Rows are points. The ring and each string are closed loops that go straight from each point to the next, and from the last back to the first. Before rounding, they use only three directions, however many columns there are. Count how often each string passes through the ring. Passing back the other way cancels.
In the rows, 128 means zero.

Ring:
[[171 128 119]
 [143 156 156]
 [ 91 144 172]
 [ 71  88 144]
 [ 87  48 109]
 [131  39  75]
 [166  72  77]]
String (13 x 3):
[[146  98 144]
 [132 125 132]
 [155 122 154]
 [195 134 176]
 [193 147 143]
 [176 163 101]
 [198 126  97]
 [202  89 105]
 [185  82 114]
 [151  94 120]
 [138 134 102]
 [136 150 106]
 [125 120 119]]
Times through: 0
String:
[[127 159 104]
 [146 181 116]
 [178 180 157]
 [172 166 175]
 [166 131 187]
 [140 102 153]
 [115 131 125]
 [109 171 142]
 [110 200 172]
 [133 184 208]
 [145 139 191]
 [138 122 157]
 [123 129 127]
 [116 166 115]
 [145 190 128]
 [179 167 141]
 [189 147 139]
 [190 112 144]
 [163 105 135]
 [134 105 124]]
Times through: 3

Ring, 6 rows:
[[181 143  85 125 148 122 128 119]
 [129 196 103 136 148  92 125 133]
 [ 59 194 144 134 128  91 133 136]
 [ 32  98 179 114  96 140 153 119]
 [ 65  54 155 109  97 165 162 109]
 [147  53 102 111 121 169 155 105]]
String, 9 rows:
[[108  51  49 128 128 174 183 113]
 [ 93  93  97 125 123 148 162 118]
 [132  80 164 103 109 150 133 106]
 [100  96 102 124 123 147 158 118]
 [101  97  74 130 130 148 166 120]
 [134 110 149 111 119 135 130 112]
 [212  84 142  99 126 149 115 100]
 [228  65  89 106 137 164 132  99]
 [181  35  33 120 138 184 170 104]]
Times through: 1
String, 11 rows:
[[158 156 149 115 132 110 112 118]
 [152 150 154 114 129 113 113 117]
 [107 150  83 136 140 119 149 128]
 [123 166  29 149 159 115 157 134]
 [185 155   7 145 170 122 148 127]
 [138 125  47 136 148 135 157 124]
 [163 111 132 111 128 135 126 111]
 [136 118 110 121 131 134 139 117]
 [140 132  52 136 148 131 153 124]
 [151 160  35 143 160 117 148 129]
 [112 135 111 126 131 125 142 123]]
Times through: 0

Ring:
[[187  90 167 111 111  97 127 151 151 139  96 148]
 [191 143 163 147 114 104 121 122 165 113 120 149]
 [149 185 149 192 128 119 126 102 167  86 175 129]
 [ 95 172 144 202 140 126 138 114 148  87 211 104]
 [ 66 139 145 188 144 126 146 135 131 101 217  92]
 [ 63  85 149 152 140 119 154 163 118 127 191  91]
 [103  47 155 111 127 109 151 179 122 148 139 111]
 [158  54 164  97 114  99 138 171 137 151 100 136]]
String:
[[123 128 139 165 128 123 144 129 154 104 165 119]
 [ 88 135 116 187 136 140 159 121 158  86 196 103]
 [  9  93 154 172 155 122 157 170  96 126 239  66]
 [  9  61 165 147 153 113 157 190  83 146 223  66]
 [ 53  47 144 131 138 120 163 181 111 140 179  88]
 [ 87  33 135 113 128 121 166 179 127 141 144 105]
 [ 72  17 180  94 134  95 148 209  88 175 151  96]
 [ 94  58 185 113 133  93 135 188  99 161 154 105]
 [149  95 142 133 119 116 144 143 156 121 127 132]
 [147  90 154 128 120 109 139 151 146 130 127 130]
 [137  82 177 118 123  96 130 166 125 147 132 124]
 [158  81 185 109 119  89 124 167 127 153 115 134]
 [151 100 182 125 122  93 123 158 130 142 131 130]
 [156 114 189 130 123  89 117 154 129 141 134 132]
 [138 120 166 147 126 105 130 142 140 124 151 125]
 [175 146 141 160 117 118 133 114 175  99 133 143]
 [209 212 139 194 114 122 119  76 201  70 140 157]
 [164 224 155 212 128 118 115  83 175  73 184 135]
 [111 180 172 194 139 110 121 120 136 101 204 110]
 [121 126 157 159 130 112 135 138 141 116 167 117]
 [119 137 149 169 131 118 138 130 148 106 174 116]
 [ 83 134 166 173 141 112 135 144 122 116 202  99]]
Times through: 2

Ring (7 x 14):
[[174 175 114 109  66 159 124 151  75 103 118 107 104 132]
 [147 210 107  90 100 124 129 132  91 116 139 126 107 161]
 [105 201 114  92 159  92 125 106 120 135 147 142 135 178]
 [ 88 149 152 111 199  91 116 107 138 123 133 155 158 162]
 [108  98 173 135 184 122 109 125 130 104 108 144 163 129]
 [140  84 150 148 127 158 109 136 105 109  95 108 154 110]
 [170 128 123 132  76 171 117 148  81 108 103  95 125 115]]
String (18 x 14):
[[120 203  81  97 121 110 128 102 104 154 144 112 133 175]
 [119 185  95 104 130 113 124 106 108 147 138 116 138 167]
 [135 173 129 106 127 124 122 130 104 112 129 132 125 150]
 [157 208 146  86 109 126 127 156  91  78 135 152  93 150]
 [171 234 135  75  86 130 132 163  80  74 141 150  76 154]
 [171 233 101  81  66 137 133 148  74 104 141 122  84 158]
 [155 195  81 103  75 141 128 125  82 137 131  97 115 154]
 [137 161  90 118 102 138 122 114  96 146 124  95 138 148]
 [147 154 126 116 109 142 120 136  96 112 119 117 127 137]
 [182 161 157 109  80 163 121 173  78  66 111 131  95 117]
 [205 155 133 118  35 189 122 178  59  75 102 102  90 106]
 [186 148 103 126  44 180 121 152  67 111 105  83 111 116]
 [160 149  90 126  72 161 121 128  81 136 113  83 130 132]
 [139 151 114 119 112 138 120 125  99 127 120 109 136 141]
 [159 168 131 109  97 145 122 147  88  98 120 123 113 135]
 [159 178 132 104  98 141 124 148  88  95 124 128 108 139]
 [177 223 128  82  73 140 131 163  75  80 135 137  79 147]
 [161 249 102  72  81 122 135 142  80 105 149 134  84 169]]
Times through: 3

Ring (6 x 14):
[[199  99 112 156 132 115 146 148 144 122  91 126 135  90]
 [190 148 104 153 147 103 141 102 141 143 113 151 138 103]
 [127 161 134 151 161 101 121  66 139 149 134 164 144 131]
 [ 64 120 168 151 161 113 102  69 141 132 143 161 147 151]
 [ 72  70 161 154 150 125 106 105 148 109 134 150 141 140]
 [143  55 136 157 132 128 129 151 149 102 103 127 135 107]]
String, 24 rows:
[[ 92  86 183 154 143 121 114 122 141 119 108 122 146 132]
 [ 98  40 160 156 136 132 116 144 149  96 111 127 138 123]
 [129   8 126 159 128 140 124 167 156  80 110 133 130 106]
 [146  38 144 158 126 132 131 170 149  96  92 113 135 102]
 [190  20  94 160 121 135 143 185 156  85  95 128 125  83]
 [177  64  87 157 136 124 136 140 154 104 117 154 128  96]
 [199  73  92 157 131 122 144 153 151 109 102 139 129  88]
 [233  86  84 158 126 118 156 163 148 115  88 129 129  75]
 [198  99  88 156 138 115 143 132 149 120 110 149 131  92]
 [153 113 127 154 144 113 130 114 143 128 113 143 139 112]
 [169 143 144 153 143 105 137 115 136 143  96 126 144 109]
 [206 172 112 153 146  97 147 102 136 155 101 140 141  99]
 [212 164  61 153 155  98 144  81 145 147 132 182 132  98]
 [166 144  93 153 155 104 132  81 145 139 135 175 136 113]
 [137 118 127 153 150 112 125  99 144 130 124 154 139 120]
 [132 138 111 152 159 106 121  72 145 137 143 177 139 126]
 [103 155 120 151 169 103 111  44 144 145 159 190 142 142]
 [ 56 171 172 149 174 100  99  30 136 155 155 175 152 162]
 [ 61 132 150 151 169 109  99  48 144 135 160 182 145 155]
 [106 100 122 153 156 117 114  86 149 120 144 172 137 131]
 [103 111 157 153 151 114 116  97 142 128 124 145 144 133]
 [ 75 114 193 152 151 114 109  96 137 132 117 130 151 144]
 [ 41  62 176 154 153 128  96  96 148 106 142 153 144 151]
 [ 47  46 180 155 147 132  99 115 148  99 132 141 143 146]]
Times through: 2
String:
[[141 117 139 154 146 112 127 109 142 130 113 141 141 118]
 [146 119 140 154 145 111 129 111 141 132 110 138 142 116]
 [153 124 147 154 143 110 132 117 139 135 102 129 143 113]
 [198 128 141 155 132 108 147 144 136 137  77 108 142  94]
 [229  96 113 157 123 116 156 171 142 122  72 107 134  77]
 [233  55  82 159 120 125 156 183 152 101  83 123 126  70]
 [185  61  92 157 132 125 140 152 153 103 108 143 128  91]
 [161  76 108 156 138 122 133 134 150 110 115 147 132 104]
 [139 103 147 154 142 116 127 122 142 125 107 131 141 116]
 [159  90 157 156 131 119 136 151 140 120  84 107 142 105]
 [197  75 133 157 123 122 147 175 143 113  74 102 136  87]
 [191 101 141 156 128 115 146 158 139 125  76 105 140  93]
 [175 121 150 155 135 111 140 138 137 134  84 112 143 103]
 [237 129 104 156 130 107 158 150 140 136  78 118 135  79]
 [249 132  69 156 136 105 159 134 145 135  96 144 130  76]
 [221 125  66 155 142 108 149 118 148 130 115 162 129  87]
 [179 111  89 155 146 112 136 110 148 125 123 162 132 103]]
Times through: 2

Ring (8 x 14):
[[148 121 129 133 125 134 125 106 137 135 105 112 141 163]
 [135 178 123 127 132 150 130 110 143 139 113 119 160 149]
 [106 201 123 130 134 153 140 123 141 135 124 138 162 116]
 [ 84 178 107 123 129 150 147 132 122 127 127 145 151  86]
 [ 77 126 100 122 122 139 147 134 105 119 125 145 133  75]
 [ 90  72 129 145 117 116 145 132 114 117 122 148 111  94]
 [112  58 152 161 117 106 139 125 130 122 118 143 107 125]
 [138  81 145 150 120 117 130 112 136 130 109 124 122 154]]
String, 25 rows:
[[ 72 126 130 146 123 128 152 140 121 120 133 161 126  76]
 [ 61  92  93 120 117 131 152 141  90 111 127 152 118  53]
 [ 82  82  94 118 116 130 144 131  93 114 119 139 119  77]
 [100  92 102 121 119 132 139 124 104 119 115 131 125 100]
 [105 107 129 141 122 126 140 125 125 125 120 140 127 113]
 [ 98  77 166 174 119 105 146 133 139 123 127 158 108 113]
 [104  22 194 197 113  82 146 134 144 120 127 165  85 123]
 [123  17 175 180 113  89 137 123 137 122 116 145  90 141]
 [134  59 119 131 116 120 128 111 116 124 103 116 118 143]
 [140  72 128 137 119 121 127 110 125 128 104 117 122 152]
 [157  70 141 144 120 117 122 103 136 132 101 111 123 175]
 [148 102 160 159 124 118 128 110 152 136 110 125 129 169]
 [121 128 154 157 126 124 137 121 147 132 121 140 133 138]
 [125 132 121 130 126 137 133 115 130 131 112 124 141 135]
 [141 146  95 106 127 152 125 105 121 134 102 104 155 148]
 [126 149 116 125 128 144 132 114 130 133 112 122 149 135]
 [120 170 146 148 131 138 137 120 151 137 122 138 149 136]
 [116 209 160 157 137 143 141 123 166 142 129 147 160 136]
 [109 249 143 143 141 158 142 124 163 143 131 146 176 126]
 [ 97 245 121 128 139 164 144 127 147 139 130 144 176 107]
 [ 81 234 137 144 138 154 151 136 150 136 138 160 166  92]
 [ 89 174 140 148 130 138 148 133 141 130 132 155 145  99]
 [100 143 130 140 126 135 142 127 131 128 124 144 138 109]
 [ 98 141 106 121 125 143 141 125 116 125 119 135 141 101]
 [ 95 134 129 141 125 132 144 129 128 126 125 146 134 103]]
Times through: 1
String (29 x 14):
[[ 74  66 129 149 115 113 150 139 109 113 128 158 105  76]
 [ 90  63 106 127 115 122 142 129  98 114 117 138 112  89]
 [104  82 103 122 118 129 138 123 104 119 113 129 122 105]
 [105 112 140 149 123 124 141 126 132 126 122 144 127 116]
 [ 98  70 165 173 118 104 146 133 136 122 127 158 106 112]
 [ 96  33 175 183 114  90 147 135 134 118 127 162  90 111]
 [103  34 150 162 113 100 142 129 121 117 119 148  97 113]
 [110  86 118 133 119 125 137 122 115 122 114 131 122 116]
 [106 107 143 152 122 122 141 126 133 126 122 145 125 117]
 [ 96  64 163 172 117 102 146 134 134 121 127 159 104 109]
 [ 86  32 156 170 112  96 149 138 120 114 127 161  91  94]
 [ 87  50 123 143 113 112 145 133 105 114 121 147 103  89]
 [101  97 104 122 119 133 139 124 107 121 115 131 127 103]
 [105 121 128 139 124 130 140 125 127 126 120 139 132 113]
 [102 116 107 124 122 136 139 124 113 123 117 132 133 105]
 [ 81 108  80 106 119 142 144 130  91 116 118 134 131  75]
 [ 65 121  85 112 120 142 150 138  92 114 126 147 131  57]
 [ 59 139 107 129 123 138 155 143 108 117 134 160 132  56]
 [ 95 135 133 144 125 131 145 130 131 126 126 148 134 103]
 [ 98 137 101 118 124 143 140 125 113 124 118 133 141 100]
 [ 81 153  65  91 124 159 143 128  91 120 118 129 149  72]
 [ 63 167  79 104 126 156 151 138  98 119 128 146 148  55]
 [ 58 166 104 125 127 146 155 143 111 120 135 160 142  55]
 [ 91 139 128 141 125 134 145 131 128 126 126 148 135  98]
 [ 93 133 101 119 124 142 142 127 111 123 120 135 139  94]
 [ 86 126  76 101 122 148 142 127  93 118 117 130 139  80]
 [ 66 110  71 101 118 144 148 136  82 112 121 140 130  55]
 [ 64  98 121 142 119 123 154 143 108 114 132 162 116  63]
 [ 73  91 141 157 119 115 152 141 121 117 132 164 112  78]]
Times through: 0

Ring, 10 rows:
[[135 132 134 110 153 121 132 111 120 142 109 134 134 120]
 [128 118 138 114 152 134 126 129 111 142 100 146 112 118]
 [127 114 128 114 146 135 132 135 104 136 111 147 115 126]
 [125 115 117 119 139 133 137 138 102 130 122 143 119 134]
 [119 125  98 137 124 127 142 141 109 117 139 130 120 145]
 [117 133  90 145 119 121 143 138 116 113 146 121 123 148]
 [124 146  85 141 120 108 150 121 123 112 157 110 145 151]
 [139 155  89 120 131  97 157  98 123 119 162 107 178 151]
 [145 155  98 109 139  95 157  90 122 125 156 110 186 146]
 [143 145 119 104 150 106 145  95 121 136 132 122 166 131]]
String (23 x 14):
[[157 149 106  84 150  95 163  81 109 132 157 120 207 145]
 [135 138 114 114 143 114 143 110 117 132 132 126 149 134]
 [156 142 126  80 161 103 152  83 111 143 134 129 189 131]
 [134 130 152 107 163 126 121 109 124 153  88 140 120 106]
 [115 123 142 137 147 137 113 136 128 142  86 140  82 109]
 [111 113 156 137 152 148 103 146 125 149  67 150  61  99]
 [129 111 148 106 158 139 123 130 107 148  90 154 107 112]
 [139 121 125  98 151 125 142 118 101 138 123 143 145 131]
 [130 125 117 116 142 124 139 124 109 131 125 136 133 133]
 [113 118 124 140 135 139 123 147 116 130 106 140  88 124]
 [125 108 115 116 138 138 139 144  94 128 124 148 118 137]
 [135 118 101 106 136 124 154 129  92 123 147 139 152 149]
 [120 118  96 132 124 130 145 146 101 116 142 135 122 148]
 [ 99 122 105 167 117 138 123 161 123 116 118 129  72 134]
 [127 133 101 127 131 118 145 125 113 121 141 125 138 143]
 [137 140  83 117 127 106 162 113 107 114 168 118 173 158]
 [136 148  72 124 120 100 166 111 111 108 180 109 180 165]
 [134 141  96 120 132 109 152 112 114 121 152 119 160 147]
 [121 141 100 141 127 115 140 124 126 120 138 117 129 140]
 [148 147  92 100 138  98 164  94 109 123 166 116 195 153]
 [163 163  81  86 140  79 180  68 111 120 189 103 239 163]
 [147 161  95 109 138  90 159  83 126 124 161 104 194 147]
 [171 166  96  71 153  75 177  54 114 131 177 106 249 153]]
Times through: 0

Ring (9 x 14):
[[136  69 225  43 152 145 178 101 141  68  79  90 104  93]
 [129  85 210  83 136 164 163 118 137  93  89 104  98 113]
 [115 114 170 131 115 162 130 150 126 119 109 116 105 131]
 [ 94 145 108 173  94 145  95 186 111 137 140 133 127 138]
 [ 79 154  67 175  89 124  85 199 104 132 161 141 150 127]
 [ 79 149  61 147  99  97  87 194 103 112 161 132 164 109]
 [ 98 132  93  95 121  65  96 172 106  84 138 103 162  86]
 [120 109 143  51 141  62 118 144 116  63 109  81 147  75]
 [134  82 196  27 154  92 153 113 130  54  86  76 125  75]]
String, 30 rows:
[[ 96 172  88 196  84 116  53 212  99 153 142 121 129 147]
 [108 156 119 171  96 121  70 193 106 141 126 111 119 141]
 [110 125 142 127 114 129 111 162 118 113 119 111 122 120]
 [108 110 153 117 118 149 136 149 125 106 118 120 121 117]
 [110  92 184 120 120 196 167 131 137 111 110 133 103 128]
 [128  99 207 119 123 180 147 133 134 117  91 110  87 134]
 [133 106 206 114 125 158 131 138 130 115  86  97  89 131]
 [124 116 174 110 123 129 118 149 122 107 100  97 109 119]
 [111 107 156 104 123 140 138 144 125  98 115 114 123 110]
 [109  93 178 117 121 188 164 132 135 108 112 131 108 124]
 [116 121 175 155 107 179 122 157 125 136 107 121  94 147]
 [111 145 144 175  97 152  89 181 114 146 118 117 104 150]
 [108 160 117 178  93 121  65 197 105 145 127 111 117 145]
 [ 85 176  73 222  74 140  56 219  99 166 155 140 129 158]
 [ 67 173  44 223  70 146  68 221 100 160 176 160 148 150]
 [ 77 171  50 191  82 108  61 216  97 141 166 138 154 133]
 [ 97 149  92 142 104  92  78 189 104 116 140 112 145 115]
 [103 124 123 113 117 111 113 163 115 100 128 113 139 106]
 [ 86 116 101 116 114 130 134 161 118  95 147 137 153 101]
 [ 86 116  99 110 115 122 133 160 118  91 147 134 156  97]
 [102 129 110 108 117  92 103 169 111  95 132 108 147 100]
 [ 98 110 126 100 121 125 136 151 121  90 132 123 143  99]
 [ 87 125  85 105 116  94 116 169 111  87 149 125 165  90]
 [ 77 157  31 122 105  42  68 202  93  92 169 118 189  85]
 [ 84 159  48 131 103  54  66 202  95 102 160 115 175  96]
 [103 139 106 120 113  87  90 177 107 103 132 106 145 106]
 [ 94 130 103 125 111 111 109 172 112 104 140 122 147 107]
 [ 75 127  80 146 101 143 125 175 115 111 161 152 155 113]
 [ 58 165  29 209  74 142  82 216 101 146 186 168 163 136]
 [ 76 186  44 225  70 120  43 232  93 163 169 143 146 151]]
Times through: 4

Ring:
[[166 153 138 147 117 108 150 113 182 105 126 151 134  84]
 [164 155 116 155  88  78 148 123 179  90 126 163 152  92]
 [158 149 103 158  70  65 143 140 162  89 128 171 158 107]
 [148 131  95 154  59  71 132 171 124 106 132 176 152 134]
 [143 118  97 149  64  94 127 194  96 129 136 172 137 150]
 [143 110 110 142  85 133 125 208  77 159 139 162 116 157]
 [146 108 124 137 106 160 127 205  77 173 140 152 102 151]
 [153 115 151 129 140 179 134 174 104 173 137 138  90 129]
 [156 122 159 128 148 175 137 154 124 162 135 135  91 116]
 [163 141 156 136 141 141 146 120 166 128 129 140 112  91]]
String:
[[136 105 140 125 108 119 122 165 102 135 136 155 109 148]
 [135  95 132 126 107 147 118 201  68 166 141 154  98 165]
 [158 115 102 153  97 194 134 246  54 207 144 152 101 153]
 [163 117 110 152 112 220 138 249  53 223 145 144  91 147]
 [170 130 114 156 117 212 144 227  80 209 141 142  98 129]
 [161 132 123 148 110 154 141 179 117 157 135 150 115 119]
 [140 106 168 114 144 146 125 142 118 143 135 140  91 132]
 [143 105 189 106 171 170 127 128 125 153 135 129  76 124]
 [156 123 177 120 166 175 139 129 142 154 133 129  86 105]
 [178 152 153 145 153 184 157 137 162 159 131 131 103  79]
 [176 155 132 154 126 155 155 146 161 144 130 143 121  85]
 [158 136 141 139 121 126 141 136 151 126 131 149 120 105]
 [149 129 165 123 137 108 136 101 169 103 128 145 115 102]
 [155 135 137 139 113 111 139 133 152 116 130 153 126 108]
 [167 152 118 156  98 109 149 141 163 115 129 157 140  95]
 [136 115 161 117 122  84 125 107 152  93 129 153 118 123]
 [158 151 120 150  86  58 144 110 185  74 125 166 156  94]
 [172 172  81 178  52  54 155 140 184  80 125 178 179  87]
 [178 174  62 189  40  74 158 174 162 103 128 180 180  94]
 [167 160  67 180  38  65 149 175 149 100 129 182 175 109]
 [156 139  98 158  70  92 139 171 131 117 132 169 147 122]
 [144 120 131 135 100 102 129 152 126 119 133 159 124 131]
 [131 108 109 137  65  66 118 173 102 106 134 175 138 158]
 [146 121  65 165  31  87 127 230  75 137 138 184 152 163]
 [141 111  82 154  51 107 123 229  65 150 140 176 135 168]
 [128  94 137 121 100 109 114 173  88 133 137 160 109 163]]
Times through: 3
